Each point is reached from the start by the listed moves, each made once or not at all, plus a little noise. Is the number of moves made odd or even? Then give how often each move was made.

Moves:
(1): [ 51 -21  13]
(2): [ 29  60 -30]
Start: [-15 -22 -28]
Points:
[ 36 -42 -14] => odd (1, 0)
[ 12  38 -57] => odd (0, 1)

Moves:
(1): [46  6 21 22 33 21 -8  7]
(2): [-2 42 -1 -9  6  0 15 -1]
(3): [ -4 -12  51  -5   5 -14   0  13]
(4): [-18   5   3  29   2 -10  -5  -2]
(5): [-15 -13   0  -8  45  -3   5  19]
(6): [-29  23 -17   6 -17  66   3   4]
Start: [-10  10  13 -11   6  -8  11   2]
Points:
[ 13  34  86 -13  92  -5  24  42] => even (1, 1, 1, 0, 1, 0)
[-12  -4  63 -17  10 -21  14  17] => odd (0, 0, 1, 0, 0, 0)
[-59  51  46 -28  42  41  34  38] => even (0, 1, 1, 0, 1, 1)
[  0  40  88  18  95 -16  18  36] => odd (1, 1, 1, 1, 1, 0)
[19 45 34 -7 87 11 23 28] => odd (1, 1, 0, 0, 1, 0)

Moves:
(1): [ 20   4  -9  22  18  13 -13 -17   3  -2  18  27]
(2): [18 47  8  5  0  0  6 17 -2  5 18 -1]
(3): [ 0 -7 17 -3  3 19  1 -8 -2 11 19 15]
(4): [-10 -14   6  29   8 -16  -2  -9  -2   4  -6  -8]
(5): [-22  -6  -1 -14  26  21   0   1  -7   9 -13  15]
(6): [-28  -7 -21  36  -6  33 -15  -5  -9  -8   9  -7]
(7): [  5 -37  -7   6   7  16  34  20  -1  -4   2   4]
(8): [ 23 -19  10   2  -9  25 -25  31  -8   3 -11 -14]
(9): [ -6   7   5  -1   3   5  11  15  63 -12 -10   8]
Start: [ 10 -21  10 -27 -19  22   3  -3  11 -14 -15   6]
Points:
[-34 -34   0  38 -13  45   0  -3  65 -29 -19  -1] => odd (0, 0, 0, 1, 0, 1, 0, 0, 1)
[18 12 14 16 32 37 -3 -8  3  4  3 39] => even (1, 1, 0, 1, 1, 0, 0, 0, 0)
[ 19 -52  49  -4  21  95  29  63  51   3 -16  26] => odd (0, 1, 1, 1, 1, 0, 1, 1, 1)
[ 43 -80  15  30   7  66   9  37  64 -23 -19  21] => odd (1, 0, 0, 1, 0, 0, 1, 1, 1)
[ 51 -23  26 -16 -17  67  31  81  62 -20 -13   5] => even (0, 1, 0, 0, 0, 0, 1, 1, 1)
[ 22 -53  26   5 -18  32 -22  21   2  -7 -28 -15] => even (0, 0, 0, 1, 0, 0, 0, 1, 0)
[ 39 -44  24  25  -1  46 -26  18  66 -18 -20  19] => even (1, 0, 0, 1, 0, 0, 0, 1, 1)

Moves:
(1): [ 39 -34 -20  15  19  -5 -33  48 -16  37   3  45  -4  16]
(2): [ 34  -5  26   4  -8  -6  21   5  -5  -4 -18  -7  16 -16]
(3): [-35  -6 -25  47  20  14  38  -4  26  11  22  15  -9 -31]
(4): [ -2 -24  44  11  29 -58 -24   8  -4  19 -51  -3  -9 -15]
(5): [  5 -55  20   9  20 -27  -5   9 -22   3   3   3  13  17]
(6): [ 17   9 -28 -39  52  35   5 -20 -44  -2 -38   3 -38 -33]
(7): [-13  -7  -5  18 -16 -16  40  -4 -20  19  -7  -2  11  24]
(8): [ 20 -33  25 -38   6 -33  -5  31  17 -37 -42   8 -12 -20]
(9): [ 10  -6 -25   6  -7  23  31 -43  31  38  15  29  -3 -17]
(10): [ 17   8  -1  -8  11 -15  14  -9  -3   2  14  17 -29 -10]
(11): [-12  25 -16  37 -31  17  -3 -21 -15 -20 -12 -23 -10  11]
(12): [-12 -13 -13  14  14 -32 -12   2 -26  11  -2  32  22 -26]
Start: [-30   2  31  -1  26  41  30   0  -4  -2  12   9  19  22]
Points:
[-23 -29  15  61  77  72  84 -35 -69 -18 -29  -3  -7 -33] => odd (0, 1, 1, 0, 1, 1, 0, 0, 0, 0, 1, 0)
[-45 -17 -27  95  31  68  26  26  -6  26  22  50  -5  12] => odd (1, 0, 1, 0, 0, 0, 0, 0, 0, 0, 1, 0)
[-25 -63  95 -18  50 -65  35  31 -12  -1 -88  22   6  11] => odd (0, 0, 0, 1, 0, 0, 1, 1, 0, 0, 0, 0)
